Every row gives one point. Each copy is the shape, with its points in the same order, turned, moved and blurred by noise. Say if it was mirrored as well.

Shape (9 x 3):
[[  2   3   9]
 [ 26  -9  24]
 [ 12 -24 -60]
 [ 13 -13 -39]
 [-49  18  24]
 [-58  -3   6]
 [ 20 -22   5]
 [ 21  -8  22]
 [ 23   9  20]]
Copy 1 (9 x 3):
[[ 22   4   1]
 [  9 -22  18]
 [-46 -31 -49]
 [-17 -25 -31]
 [ 26  53  -3]
 [ -3  56  -9]
 [ -8 -20   9]
 [ 13 -19  22]
 [ 29 -17  10]]
Copy 1 is: only turned
Copy 2, 9 rows:
[[  0  23   2]
 [ -2  43 -16]
 [ 38 -27 -48]
 [ 16 -13 -36]
 [ -5   7  53]
 [ 25 -11  51]
 [ 22  31 -21]
 [  5  38 -11]
 [-12  36 -16]]
Copy 2 is: only turned
Copy 3, 9 rows:
[[ -8 -16   4]
 [-14 -45  -9]
 [ 31  13 -50]
 [ 23   0 -31]
 [-37  16  37]
 [-41  35  14]
 [-10 -31 -23]
 [-14 -38  -5]
 [ -4 -40   7]]
Copy 3 is: only turned

Shape (9 x 4):
[[ 60 -10   7  -3]
 [ 35 -12   2 -22]
 [ 38 -10  15  12]
 [-18   5 -24  17]
 [ 41  -5  10  12]
 [-30   7 -46  -7]
 [-12  -3   8  -2]
 [-33  37 -30 -14]
 [-16 -15 -11   8]]
Copy 1 (9 x 4):
[[ 28  -3 -14  51]
 [ 21  -5  17  33]
 [  3   2 -18  35]
 [  6  28  -9 -34]
 [  5  12 -20  35]
 [ 19  21  16 -51]
 [-21  19  13  -6]
 [ 10  52  30 -44]
 [-14   2  -1 -23]]
Copy 1 is: only turned
Copy 2 (9 x 4):
[[ 19  44  38   7]
 [  6  19  36  20]
 [ 15  30  31 -15]
 [ 19 -24 -11  -7]
 [ 17  32  27 -11]
 [ 17 -42 -19  22]
 [ -7 -16  13  -9]
 [ -9 -28 -37  21]
 [ 15 -27  13  -6]]
Copy 2 is: mirrored
Copy 3 (9 x 4):
[[-14  54  27  38]
 [-12  28  31  25]
 [-17  47  20  10]
 [ 28   5 -16  -4]
 [-15  54   9  14]
 [ 35 -20  -1   3]
 [-11  -2   5  -7]
 [ 25 -32 -26  23]
 [ 13   2   6 -17]]
Copy 3 is: mirrored

Shape:
[[ -2 -10 -25  24  -9  11]
 [ 15   4 -28   2 -17   8]
 [  0 -13 -12   8  13   4]
 [-14  12 -12 -26  22  -2]
 [ 31 -15   4 -45  -5   3]
 [ 23  18 -25   8  -5 -19]
 [ 27  19  -8   1  -2  20]
 [-27  -2 -15   1  -3  14]
 [ 24 -11  10  -7 -32   5]
 [-55   1  -4  43   8  20]]
Copy 1:
[[-12   8   3  22  10   0]
 [-27  -4 -14   6  16  15]
 [ 10  -9  -3  12   2  -4]
 [ 15 -12 -20 -28  13  -8]
 [-16 -41 -29 -15 -24  21]
 [  0   2 -28  13  18  29]
 [-14 -23   4  -7  18  32]
 [ -9   5   5 -13  10 -17]
 [-26  -5  -5   1 -25  30]
 [ 13  32  42  -1  17 -28]]
Copy 1 is: only turned
Copy 2:
[[  4  -4 -31  13  -3  13]
 [  7  10 -30   8 -16  -4]
 [ 17  -6  -5  -3   4  19]
 [ 21  31  15  -9  19   3]
 [ 38  -6  -2 -36 -12 -34]
 [ 14  22 -10   8 -35   6]
 [ -1  12 -18 -28 -19   2]
 [ -3   0  -9   5  23   2]
 [  4 -25 -12 -17 -23 -30]
 [-41 -10  -1  20  35  37]]
Copy 2 is: only turned
Copy 3 (10 x 6):
[[ -6 -11 -22  -2  14  19]
 [  5  11 -27   1  23   1]
 [  0   1   4  -5   5  18]
 [  1  15  26 -22  25  -7]
 [ 13  52  -2  -3 -13 -17]
 [ -2  14  -6  26  37   3]
 [ 27   1 -11  12  16 -13]
 [-11 -10  -3 -28  14  -1]
 [ -5  19 -28  13 -14 -19]
 [-26 -60   7 -25  13  10]]
Copy 3 is: mirrored
Copy 4 (10 x 6):
[[  7  -1   1  24 -22  23]
 [ -4 -23   0   7 -26  12]
 [ 12   0  12  23  -1   5]
 [-14 -20   5  26  18 -14]
 [ -5 -25  29 -21  -7 -34]
 [ 10 -23 -29   4 -11   9]
 [  2 -28  11  -9   3  20]
 [-17   4   8  31  -6  12]
 [ -4   2   9 -26 -32   0]
 [ -8  38   1  52   2  44]]
Copy 4 is: only turned

Shape (12 x 8):
[[ 24  25  27  -7  33  -1   4 -35]
 [-13  21   0  38 -13  -8  30 -31]
 [  6 -20  25 -21  41  -1  36  -6]
 [ -2  -1  12  19  31  30  31  -2]
 [-19 -13 -33  26 -18  40   2  10]
 [ 23  21  -3  -3  20  10  23 -13]
 [-18  27 -18 -23 -12  11  -7 -18]
 [ 31   9 -25 -21  13  18  14  24]
 [  8  -7 -27   7  38   6  11   1]
 [-29  17  -4  32 -18  -9 -18   5]
 [-10   3 -12   5  -9 -14  -8   1]
 [ 14 -19 -20 -17 -11  37  -7   2]]
Copy 1, 12 rows:
[[  8  24   2  18  38  40  -3  -3]
 [-32 -34 -12   4  31   3   0 -19]
 [ 22  -7  32  -5  -2  49  10   9]
 [  3 -16   2  13  11  25  40  14]
 [-10 -20 -29  23 -29 -30  29  -3]
 [  6   5  -2  27  16  32  16 -23]
 [-34  22 -17  18 -22  14 -13 -24]
 [ 21  20  -3  19 -22  14  34 -38]
 [ 29  -9 -27  11 -12  26  19  -9]
 [-28   1 -38 -19   4 -22   6  -9]
 [ -3   3 -19 -13  -9  -8  -5 -19]
 [ 13  17   1  35 -36 -16  11 -10]]
Copy 1 is: only turned
Copy 2:
[[ 22  22  -1 -24 -34  -4  33  46]
 [  0  52 -38  15 -16 -21   9  -2]
 [  6  11   2 -22  21 -20  60  29]
 [ 30  44 -16 -18  26  -5  30  10]
 [ 19  35 -10  -4  27   4   0 -45]
 [ 11  32  -8 -36  -8 -13  15  19]
 [-19  25   6  -9 -14  26   9 -11]
 [ 14   4   4 -55  18  -9  -4  -2]
 [ 22  29  19 -23  19 -27   5  15]
 [  4  21 -21  30  -2   5 -20  -3]
 [ -2   8  -2  10   2 -12  -3  -3]
 [ 23   0  13 -26   4   5  14 -39]]
Copy 2 is: only turned
Copy 3 (12 x 8):
[[ 47   6 -10 -24  50  -3  21 -21]
 [ 11   4  29  38  22  -9  14 -37]
 [ 12  31 -20 -36  33 -46  17 -13]
 [ -5  -3 -12  -1  56 -36   3 -10]
 [-50 -22  10  15  18   1   2   3]
 [ 32 -14  -6 -10  32 -15  21  -8]
 [  3   2  12   1  17  27  40  15]
 [ 17 -29 -20 -21   6 -15  14  26]
 [ -8 -12 -31  -8  13 -18  27 -16]
 [-14  18  -4  37   8  31  -5 -12]
 [ -4  11  -6  11  -3  15  16  -7]
 [-17 -22  11 -34  11   2   6  16]]
Copy 3 is: only turned

Shape (15 x 9):
[[  6   1   0   4 -13 -60  14  -1  -9]
 [ 17   2  19  16  -5 -10 -18 -17   0]
 [ -8   5   1  22  13   7 -14   6  48]
 [ -8  16   4   5   9  13 -14   0  -9]
 [-29  29   5  20  -7   9  12  14  -6]
 [ -5  -8  -1  20   9  14 -15  10 -11]
 [ 12  -5  11 -22   9  15 -14   8  -7]
 [ 12  -2  -4  -9 -14  -8 -14  -3 -14]
 [ 15   1  -5   4 -12   5 -16   9 -15]
 [-17   4   6 -29  -9 -15 -10   7 -17]
 [-10   0  -8   5  -6   5  -9   7 -13]
 [  7  16  -6 -14  -9   9  -3 -10 -14]
 [ -8 -11  -4  17 -14   1 -16  10   6]
 [ -6 -12   5   7   9 -12  -7 -11  -2]
 [  2  -1   8  14 -14   5   2  -6  18]]
Copy 1 (15 x 9):
[[  9 -23   1   1  -9  -8  -1  36 -40]
 [-22  12   2 -15   3 -21  -4  29   0]
 [  3  10  34 -47   8  -1   8   1  21]
 [-13  16  -9 -16  -1   6  -9  -4  13]
 [ -9  -5 -18 -25  -1  26  21 -11   1]
 [ -1  15  -4  -4  -6   3   4   9  29]
 [  3  14  -9  -1   4 -26 -19 -12  15]
 [ -7  -8  -9   3   1 -16 -22  12   4]
 [ -7  -4 -13   2   9 -10  -9  12  20]
 [  6 -12 -21  -7 -20 -12 -27  -7  -8]
 [ -3  -6  -7  -1  -7   5  -7   2  16]
 [-20  -3  -9   3   9  -3 -24 -10   1]
 [ -2 -13   5 -12  -8  -6   3  13  27]
 [ -4  10  11  -5 -17  -9  -2  13  -1]
 [-17  -7  14 -17   6 -15  13   3   9]]
Copy 1 is: only turned
Copy 2 (15 x 9):
[[-24 -16 -10  25  -1 -10 -29 -18  37]
 [ -3 -15  -1   1 -14   7 -15  33   9]
 [ 26   2 -25 -15 -14 -21  -2   9 -25]
 [  1  -6  21   0  -4   3 -12   8 -25]
 [ -2   6  24 -10  15 -23 -30  -8 -20]
 [ 19  11  19  14  -1  -4  -4  14 -10]
 [  3 -17  22  -1 -12  13  20   5  -7]
 [-13 -13   8  16   5   6   5  11   3]
 [-12   0  15   9   4   6   7  19   2]
 [ -9 -34  24  17  12  -4   0 -12  -1]
 [  1   1  16  14  12  -4  -4   6  -9]
 [-16 -15  16  -4  11  19   0   5 -15]
 [ 16  -1   0   9  10 -14   1  15  -5]
 [ 15  -8   4  17  -8   8 -13   5   2]
 [  8  -3 -12 -16   3   0  -6  15   5]]
Copy 2 is: only turned

Shape (14 x 11):
[[  5 -12  21 -11 -36  -3   6  -3  16   6 -10]
 [  1  -4 -17  13  -5   6   0 -12  10  -7 -28]
 [  2   0  16   0   4  19   1 -14  16  -4   5]
 [ -4   0  17  13 -12 -19   0 -25  13   6  13]
 [-35 -14  -5 -23  39 -14  30  24   9  47  18]
 [ -7  -3   5 -16  32 -17  30  23  20  19  12]
 [-20  -8  15   7  -1   1   0   3 -12 -16 -21]
 [ -9  -6   2  26  -7   6  29  10 -10  -9 -16]
 [  6  12  -8  24  14   1  -5  23 -20 -25 -29]
 [-18   4  -7 -11 -14   5   0 -41   3   6  -9]
 [-21  23   4  27   1   7  -2   9   4   1 -18]
 [-12  -3   2  29  10   8  -4  -1 -22  22 -23]
 [ -6  -6   1   0 -29   3  -6 -13  13   4  25]
 [  8  26  -9  11   1  10   9  -1 -22  -8 -26]]
Copy 1, 14 rows:
[[ 26  -6  21 -25  21   0   3  -3  11 -16 -11]
 [-12   0 -16 -21  14  -2  -7  -8  -1  14  -4]
 [  7  -7   9  -7  10  -3  10  15 -23  -1   4]
 [ 20 -19  -5  -2  20  10 -11  -1 -15 -25  13]
 [ 24  27 -11  20 -36 -14  43 -31   2 -33  31]
 [ 27  16  -9  17 -17   5  40 -25 -13 -15   2]
 [ 13  12   8  -5  -2   1 -27  -4  -3  17   3]
 [ 19   4 -17  -9  -7 -18 -21 -13  -6  10 -19]
 [ -7  11 -17  13 -10  16 -24  -4   0  36 -23]
 [ -9  12  -5 -28  17  -4 -11  10  -8 -24  20]
 [ 12  -6 -25  -7 -13   6 -10  11   0  20   9]
 [  6   9 -25  14   5 -17 -17   3  16   9  12]
 [ -1 -26  15 -10   0  -2  -4   4  -5 -30   3]
 [ -6  19 -27  -3   1   6 -16  16   0   7 -25]]
Copy 1 is: only turned
Copy 2 (14 x 11):
[[-23   5 -18  14  -2 -29   9 -11  -5 -12   4]
 [-25  -1   7  -8  15   7  -7   9  -9   0   8]
 [  7  -7  -6   1 -10  -6   1   4   0  -5  14]
 [-11  12 -15   2 -18 -14  20   8   7  21   0]
 [ 31  -2  28  21  14   1  40 -13  60 -15 -19]
 [ 24   5  18  17  -5   6  15 -29  34  -5  -9]
 [ -3 -10 -25  -4  25  -4 -13   2   6  -3 -17]
 [-20 -10 -19  17  14  20  -1   3   0  -8 -21]
 [  1   3  -8 -20  23  30 -17  -1 -20  -5 -31]
 [ -9   8  -3   9  13 -24   5  31   4   6  19]
 [ -7 -14   4   0   3   2 -11  15  -8   2 -32]
 [ -4  -4  -8 -19   9  12  11  33   7 -24 -28]
 [ -5  -7 -10   8   2 -27  32   2 -12  10   7]
 [ -1  15  -3   4  17  21 -11  19 -21 -12 -16]]
Copy 2 is: mirrored
Copy 3:
[[ 15   8  -2  12   7  30   1   4 -23 -18  26]
 [ 14  17  11 -22  14   9 -31  -1   0  -6  10]
 [  8  -9  -4   1 -12  -8 -16   3 -12  -3  12]
 [  3  -5  -3  31  17   5 -15  12   3 -13   9]
 [-23 -40  43 -10  -5  19  30  38  -5  -4 -29]
 [-10 -21  44   8 -14  11  16   9  -8  -4 -16]
 [ 32 -13   1 -11   5  21  -8  -6  16 -14   8]
 [ 22   8  15 -19   1   8  -8   0  13 -42   0]
 [ 15  13  10 -29  -1  11 -11 -35  33  -9  -8]
 [ 25  -2 -14  -1  20  12 -29  27 -13   6  -5]
 [  9   9   4 -10 -13  16 -16   9  36  -7   3]
 [-10  -8  -7 -28   8  21 -24   3  27 -24  -4]
 [  9   9 -15  13  17  -3   8  19 -12  -7  14]
 [ 16  19  -6 -20  -5  17 -27 -17  12 -10 -22]]
Copy 3 is: mirrored
Copy 4:
[[ -5  23 -13  10  36  13 -32  -3  11  -8 -31]
 [ -6  36  15   5   7  -9   2   6  -2 -16 -14]
 [ -9   3 -11  26  13 -16 -13  13  -3 -18 -13]
 [ -4   7 -22 -11   7  -8 -32  -4  -5 -20 -25]
 [  3 -13 -38   0 -34  38  -5  41  19  34 -15]
 [ -5  -1 -39  15 -19  20   6  11   2  26 -24]
 [-11   7  19  -3  10 -13 -15   0  19  13 -16]
 [-20  15  24   6  -8  13 -16 -14  13  -2 -16]
 [  7  10  31   8   0 -11  22 -26   3   8  -2]
 [-20  15  -3 -13  25  -3 -15  33  -8 -20 -17]
 [ 11   3  25   3  -5  -3 -11   3 -16   2 -23]
 [  8  -3  25 -10 -10   0   2   7  24 -18 -16]
 [  1  15 -19  -3  19   5 -38   5  -4 -21   8]
 [ -9   2  27  -3  19   8  16  -5 -10 -10 -11]]
Copy 4 is: only turned
